Each row is a point. Each copy is the shape, with its points in the same order, turned, moved and blurred by noise. Say if it was mirrored as well.

Shape (7 x 3):
[[-1.9  1.1  0.3]
 [-1.1  0.8  1.6]
 [ 1.8  0.3  5.6]
 [ 1.3  0.1  2.7]
 [ 1.5  6.5 -2.1]
 [ 2.6 -1.6 -1.9]
 [-4.4 -1.4  0.3]]
Copy 1 (7 x 3):
[[-1.3  1.6  0.6]
 [-0.8  2.5  1.6]
 [ 0.0  4.3  6.3]
 [ 0.2  1.8  4.3]
 [-5.5 -3.5  3.2]
 [ 2.6 -2.3  2.5]
 [ 0.1  3.5 -2.5]]
Copy 1 is: mirrored
Copy 2:
[[ 1.4  1.3 -0.6]
 [ 0.4  0.1  0.3]
 [ 1.9 -2.1  4.5]
 [ 1.2 -2.6  1.4]
 [ 7.4  0.0 -3.6]
 [ 0.2 -4.4 -3.6]
 [-2.5  2.0 -1.3]]
Copy 2 is: only turned
Copy 3, 7 rows:
[[-1.3  0.2 -0.9]
 [-0.2 -0.8 -1.5]
 [ 2.4 -4.5 -4.8]
 [ 2.0 -2.4 -1.7]
 [ 4.1  4.6 -0.9]
 [ 3.0 -1.7  3.3]
 [-3.8 -1.1  0.1]]
Copy 3 is: mirrored
Copy 4:
[[ 0.8  2.3  1.3]
 [-0.4  2.5  0.8]
 [-5.1  2.0 -1.1]
 [-2.5  1.2 -0.4]
 [ 3.4  4.0 -4.8]
 [ 0.6 -2.6 -1.4]
 [ 0.8  1.7  4.3]]
Copy 4 is: mirrored
